Every row gives one point. Each copy is the shape, with its points in the same order, turned, moved and blurred by noise. Some copies are also mirrored. Which?

Shape:
[[ 20.4   6.6]
 [ 22.3   7.6]
 [  2.1   8.6]
 [ 11.6   1.6]
 [-17.4 -12.0]
 [ -8.9 -11.8]
 [-28.1 -25.6]
 [-10.2   4.9]]
Copy 1 (8 x 2):
[[-11.4  16.2]
 [-11.5  20.8]
 [  6.5  12.2]
 [ -4.9   9.8]
 [ 17.9 -13.5]
 [  8.8 -10.3]
 [ 22.0 -29.2]
 [ 16.0   4.5]]
Copy 1 is: mirrored
Copy 2 (8 x 2):
[[ 13.3  -9.7]
 [ 15.0  -9.4]
 [  3.3   6.6]
 [  3.8  -5.1]
 [-25.8   8.5]
 [-19.3   3.4]
 [-42.1  10.2]
 [ -7.2  15.7]]
Copy 2 is: only turned
Copy 3:
[[ -5.5 -20.8]
 [ -5.8 -21.8]
 [ -9.3  -3.2]
 [ -2.8 -10.6]
 [  7.2  19.4]
 [  7.6  10.8]
 [ 18.9  32.4]
 [ -8.4   8.9]]
Copy 3 is: mirrored
Copy 4 (8 x 2):
[[-14.9 -10.2]
 [-15.5 -11.7]
 [-10.4   9.5]
 [ -8.4  -3.6]
 [ 15.9  19.9]
 [ 12.5  12.2]
 [ 31.7  24.3]
 [ -3.9  19.1]]
Copy 4 is: mirrored

Shape, 6 rows:
[[  8.6  17.7  14.3]
 [-10.4  17.0   6.6]
 [ -3.7  33.3  20.7]
 [ -1.8  -5.1  17.6]
 [-15.7 -10.0 -20.3]
 [ 10.4   6.2  -4.0]]
Copy 1 (6 x 3):
[[ 23.0  20.2  -3.9]
 [  2.5  19.2 -12.1]
 [ 17.7  35.5 -17.0]
 [  6.2  11.1  12.6]
 [-17.0 -10.9  -8.1]
 [ 14.0  -2.7  -8.6]]
Copy 1 is: only turned
Copy 2:
[[  8.5  12.1  23.7]
 [ 11.9  -7.6  22.5]
 [ 15.0   4.4  41.6]
 [-11.4   0.0  14.9]
 [ 10.2 -21.1 -11.5]
 [ 12.6   8.5   3.1]]
Copy 2 is: mirrored
Copy 3 (6 x 3):
[[ -9.7  16.6   3.0]
 [-20.4  -0.6   8.8]
 [-28.2  19.5  15.9]
 [  6.1  -1.0  11.7]
 [ -1.5 -30.3 -13.2]
 [ -3.4   4.8 -12.3]]
Copy 3 is: only turned
Copy 4:
[[ -2.4  22.1  -3.3]
 [-17.1   7.3 -10.2]
 [-13.3  28.1 -15.3]
 [-15.2  10.6  17.9]
 [-15.3 -26.4   5.4]
 [  3.4  -1.4   2.8]]
Copy 4 is: only turned
